Every row gives one point. To make a cloud, some directions were put in groups of two or more. Within a group, all points are equally far from the middle, so they leave a hole (a ring in 2 directions, a hollow ball in 3). The other directions are filled evenly. Then the cloud was stretched, turned, moved and blurred a little. Count the holes, and give their numbers of directions, smallest first.

Cloud, 20 rows:
[[ 12 -51  23]
 [-21 -18  42]
 [-32 -15  38]
 [ 25  20  -6]
 [  1 -15  48]
 [ 64 -25 -15]
 [-34 -24  12]
 [  5 -60  10]
 [-12 -51  -3]
 [ -2 -51  16]
 [ 24  -9 -40]
 [ 17  29  -1]
 [-10 -15 -36]
 [ -7 -12 -36]
 [ 25  -6  40]
 [ 42  -4  20]
 [-15  32 -15]
 [ 56 -39  15]
 [ 22  16  38]
 [ 46  -3   4]]
Holes: 1 (2)

Cloud (28 x 4):
[[-19  45 -29 -16]
 [ 16 -53  16   0]
 [  2  63   1 -30]
 [ 50   4 -20 -30]
 [  2  36  33   6]
 [ 18  41  33 -18]
 [-33   6  28  16]
 [ -7  14  -1  42]
 [-26  23 -34  -6]
 [ -7 -43 -17  17]
 [ -9 -38 -24   9]
 [ 42   3  31 -26]
 [ 32  -7 -15  22]
 [ 40  12   1 -60]
 [-39   5  13  20]
 [  0  54   6 -45]
 [ 15  55  16 -39]
 [ 40  10 -28   2]
 [ 30  -6 -31 -42]
 [ 52   7   4 -40]
 [ 12  56  12 -42]
 [ 26 -42  27  -3]
 [ -3  47 -38  -9]
 [-14   5  21 -49]
 [  7  55 -15  10]
 [-16 -26 -13  36]
 [ 41  20  27 -37]
 [ 36 -27   1  13]]
Holes: 2 (2, 2)

Cloud (48 x 6):
[[-39  12  45 -15  15  -9]
 [-48  10   3  24 -47 -41]
 [  4  34   5 -41  46   2]
 [ 54 -20 -14 -13 -27 -12]
 [  1  -8 -25 -25   0 -26]
 [ 24 -30  46  20 -43  11]
 [-10 -34 -15  22 -14 -25]
 [ 13   4 -14  17 -27  35]
 [-13  27  43 -22 -20 -36]
 [-55  10   5  19 -70 -12]
 [ 80   6  26 -14  35  17]
 [  6  24 -22   7 -21 -30]
 [ 15  32   1 -39  49 -17]
 [  2 -17  43 -24 -33  -7]
 [ 10 -41  -5   3 -47 -19]
 [ 48  26  40  -4   3  17]
 [ 71 -31  14  -7  22 -45]
 [-68  48   4  -3  -7  14]
 [-78  32   3  21 -30   5]
 [ 17 -12 -32  -5 -21 -15]
 [ 67   8   3   8  44 -14]
 [ -7 -35   6  36   3   2]
 [-28  28 -29 -10  -5  -6]
 [-76  40  12  11 -12  12]
 [  9   5  24  24 -40 -47]
 [ 70 -38 -12  13 -22 -10]
 [  6  -6  45  15  27 -21]
 [-18  24 -17 -34  26  -4]
 [ -5  37  41   4  23 -25]
 [ 29 -15  -8 -21 -28  22]
 [ 32 -26  -1  20  39   1]
 [ 28  -3   9 -30   1  40]
 [ 13  44  33  -3  33 -18]
 [ 10 -33  41   8 -33  25]
 [ 33   4   4 -25  61 -17]
 [ 48 -33  35 -29  -7   8]
 [ 44  25  27   7  29  25]
 [ 88 -10  10  -9  -8   4]
 [ 17 -36  33  33   5  17]
 [ 63 -53  12  24 -22  13]
 [-16  -1  31  27 -64  19]
 [ -6  35  24  26  23  -8]
 [ 33  12  19  41 -28 -13]
 [ 32 -33 -16  22  12 -28]
 [ 36  33   6  -4  37 -31]
 [  8  25  52 -16 -10 -29]
 [ 18  -8  44  -9  17 -44]
 [-36  53   4 -22  28  -6]]
Holes: 2 (2, 4)

Cloud (76 x 8):
[[ -4 -37   4  48  17  -2 -31 -24]
 [-43  -7  17 -46 -43  40  -8   3]
 [ 29 -14 -22  10  46 -28 -20 -33]
 [ 16 -15 -16 -40 -30   2 -38   4]
 [-20  19 -12  24   4 -24 -54  -7]
 [ 21  10 -39  28  38   3  -5 -23]
 [-51 -26  11  -6 -25   2  -2 -55]
 [-36 -52 -27   6  13  25   1 -14]
 [-46 -19   8  16  -8   0  25 -56]
 [-19 -15  22   2 -66   8 -29 -24]
 [  3 -69   6   8 -34  49  -8  13]
 [ -1 -23  24 -18  29  17  22 -10]
 [  8   0  21  -5 -53  51  14 -41]
 [-36 -15  27 -10   8 -11 -51  28]
 [ 31 -37 -31 -27  -1   7   3  16]
 [-22 -43  -5 -24  35  10 -37 -28]
 [-22 -35  13 -44 -25  -9 -29  45]
 [-17 -20  51 -23 -10  65 -55 -20]
 [-33  -4 -13  53   9   4 -16 -20]
 [ 30  34 -20  16 -39  18  -8  17]
 [ 31 -29   4 -52 -17  39  -6 -43]
 [-35 -55  47   7  15  53 -27 -12]
 [  9  10 -27  42 -30  37 -19 -11]
 [  1  25 -13 -16 -47 -11  14   8]
 [ -6  14  21 -24 -57  45 -36 -14]
 [ 23 -37  -8 -17  19 -45   9 -44]
 [-53 -23   1 -17 -26  -2 -21 -13]
 [-21 -30  21   1 -58  35 -15 -51]
 [-25  -9  -5   2  25  16 -48 -75]
 [ -7  46  15  20 -41  32 -15 -21]
 [-15 -60 -12 -23 -18  41 -25 -51]
 [ 23 -10  71  -2 -47  28   6   1]
 [ 19 -45  -5 -11 -20  19  25  35]
 [ -7  38   7  30 -42  38 -11 -47]
 [ 37  28   8  26  -7  13  10 -42]
 [-28 -46  50  27   2  47 -16  -9]
 [-43  19  34  17 -14 -20 -12  37]
 [ 59   6 -24   0 -29 -15   4  -6]
 [ 12 -24  37 -28  29  11 -38 -18]
 [ 24 -65   3 -31 -13  -7 -18  36]
 [-13  29  -4  25 -12  -5 -50  14]
 [ 20  -2 -42  -3  -1 -58  10   8]
 [ 18 -17 -20 -40 -13 -11  -6  41]
 [ 42  40  -3   5 -18  24  -4  12]
 [-14 -38  -8   1 -46  38 -37  17]
 [ 24 -26  17 -18  36   7 -39  -3]
 [ 12  -4  54   7   6  11  15  10]
 [-10 -51 -26  10 -23  34   1 -61]
 [  3 -61  31 -49 -28  11 -33  -2]
 [ 14 -11  31 -33 -39 -17  21  -1]
 [-24  22  -2  44 -28  29 -33 -30]
 [-18 -43 -22 -12  -9 -27 -35 -39]
 [ -6 -27  11 -48  19  33  20 -28]
 [ 35 -22   0  44  21 -25 -16 -13]
 [ 62   8 -23 -22 -16  27 -19   9]
 [-36 -15 -13 -34  30  29 -51  -7]
 [ 30  27  17  -6   3 -19 -39 -60]
 [ 24   8 -24  -8  -2 -62  26 -19]
 [ 14 -21  36 -10 -35  15 -58 -40]
 [-67 -13 -13   6  -3  41   7  14]
 [-16 -30   7  46   6   5 -44 -44]
 [-17 -66   2 -30 -17  39 -23 -40]
 [ 27 -20   9   2 -32   1 -52  42]
 [  0   9  13  -2 -59  17   8 -58]
 [-39 -32  34 -10  18  39 -24 -43]
 [ 14 -18  15 -36 -39  25 -42 -45]
 [-36 -39 -25  26  15   5  11 -33]
 [  2  -8  -6  -1  -4  39 -72 -47]
 [-39 -33  24 -37   4  27  -2 -45]
 [-28   0   0 -14 -41 -32 -11 -39]
 [ 14   5  -7 -27  33 -37 -15 -13]
 [ -6 -36  13 -27 -38  42 -23 -65]
 [ 55  -9  13 -26 -18  49  -4 -29]
 [ 54 -18  15  32   2 -11  -8 -26]
 [-31  -9 -47   1  30   4 -38 -10]
 [-50 -12  43 -46  -1  15 -20  12]]
Holes: 2 (2, 4)

Cloud, 90 rows:
[[  9   4   3  37 -11  -6 -46  51  41]
 [ 47 -30 -17   2 -12  18  -2  -1  62]
 [ 33 -17  -1   9 -40  16  -2 -20  72]
 [ 25 -27   7  13   9  -9  43  -6  32]
 [-38  37  24   0 -19 -36 -47  16  -2]
 [ 42 -32  28  38  17 -18 -20 -29 -11]
 [ -1  19  35   2 -19  22 -67 -29  21]
 [ 22 -10  46  12 -62  36   7  38  28]
 [ 28 -36 -24   0   8 -20   8  -3  55]
 [-53   7   6  36 -23   9   0  17  13]
 [ 11  36  21 -15  -6  -8 -27 -46 -11]
 [-40  11  23 -43 -16  -5 -33  56 -12]
 [  5 -28 -48 -37   5 -13   5  -3  27]
 [-31  24  -9 -24 -32  79  32  48 -19]
 [-10   0   0 -57 -45  44  28 -13 -18]
 [ 53   5   5  20 -45  23 -31 -24  31]
 [-32  21 -22   1  33  -8  -7 -31   8]
 [  8 -21   8 -36 -59 -12 -13  22  46]
 [-28 -29  10  51  12  13 -27 -40  37]
 [ 10 -46  28  45  -2  24  -6  23  51]
 [ 13  12 -21  42 -49  32  16  19  19]
 [  7  -8 -22 -60 -13  22   7  42 -36]
 [ 19 -18  67  53  25 -33 -34  13  33]
 [  5 -47  16  36  38  10  -1 -15  17]
 [ 15  -1 -21   5 -55  40  28  64   3]
 [-37  20 -24 -11 -31   6 -50  37 -10]
 [-29  29 -57 -42 -22  23 -14  50 -11]
 [  1  49 -29 -45 -45   7  27  44 -21]
 [-49  35  12 -27  12 -18 -25  35 -15]
 [ -4  28  15 -26  20  44  -6  39 -25]
 [-27  18   5   4  34  -9 -26  33 -27]
 [ 13 -20  18  74  12 -34 -20 -53  25]
 [-28 -27 -34 -25  -9  -8  -4 -16 -29]
 [ 24 -18  27  24  -3   9  22  19 -34]
 [-46 -12  13 -26 -26  16  18  45 -44]
 [-19  28 -23 -42 -35  57 -22  -8 -22]
 [  4  39   6  17  48   6   9   4  -9]
 [-29 -34  30  22 -30  39  20  37  16]
 [-11  16  -9 -22  32   0 -47 -33  -1]
 [  9   1  37  -8   0 -40 -52 -35  26]
 [ 18  48   6  -6 -61  27  -8  37  29]
 [  3  18  56   0 -40 -22  -8  34 -16]
 [ -3 -18  42 -17 -46  41 -31  24  43]
 [-37 -11  15 -29 -26  -8 -30  61 -20]
 [-29 -31 -53 -13 -14  18  12 -14  18]
 [ 22 -18  -6  -3  -6  57  19 -26 -20]
 [-62  -2  26 -12 -14  18  24  37  12]
 [ 13  -3 -36  -6 -19  18  30  60  36]
 [ 21  31  -6   5 -35   5  42  31 -34]
 [ 29  31 -24  10   7  23   0  37  46]
 [ 28 -17   0 -13  39 -31  -1  -9  20]
 [-20 -43  -1   8  25  14 -14  36  41]
 [-46 -25  -7 -34 -58  25  16  66 -18]
 [ 12  41 -23  -1   2   5   0  -2 -49]
 [-19  -8   5 -46 -49  29 -46   0  25]
 [-11  56  41 -10 -31  47 -17  26  -3]
 [ 13   2  33   4   8 -51 -43 -45  33]
 [ 17  28 -36 -38  -7   9 -33 -15  14]
 [ 22 -34 -13  30  -1  -8 -63 -12  38]
 [-43  21  40  -5   3   8  23  22  20]
 [-36   3 -24  37   5  15   2   9  20]
 [-19   1  26 -28  -1  12  46   9  17]
 [-26 -12 -18 -30   0  26 -55  -6  38]
 [-16 -34   7  28  16   6 -67 -21  53]
 [-21  33  20 -10 -14  21   1 -47 -16]
 [ -9 -17  39 -14   6   4 -41   9  70]
 [  2  19   9   0  32  -2  41  17  -6]
 [ 52 -19  29  29  38 -18 -13   3  15]
 [-13  51   5   5   7  28  31 -15  -9]
 [-37 -16  23 -12 -25  59  -6  52  41]
 [ 10  15  -2 -16 -46 -32  13  53  19]
 [ 24  52  42  14  12  15 -24  19  39]
 [ 23  19 -25   0  -6 -41  -6 -34  -3]
 [-32  27  16  -2 -53 -21 -31 -12  -7]
 [-40  26  26 -44 -47  41   2  53 -34]
 [ 25  27 -31 -38 -46  14  -5 -16  -7]
 [ 16  30  64   2 -14  31  16  16   9]
 [-10 -32  46  27   0  48  -3  18   3]
 [ 22 -21 -30  13  32 -34 -27 -31  17]
 [ -1  51  -7 -27  -2  31 -33 -15 -19]
 [  5  12 -35 -42 -19 -16  26  57  10]
 [ 33 -17  35  43  27  -2  15  10  -7]
 [ -9  24  39  26 -56  12 -25 -28 -10]
 [-34   6  19 -18 -76  29  -9  68   4]
 [-11  40  19  -9 -24  -4 -47  45  48]
 [-15   9  -9 -17 -32  67  -3  66 -21]
 [ 17  -2 -19 -10 -22  49  31 -34  35]
 [ 34 -38 -13  -6 -34  32 -11  39  16]
 [-17 -38   0  11 -71   3  -9 -10  24]
 [ 19  18  30 -12   9  28  -4  32  57]]
Holes: 3 (2, 3, 4)
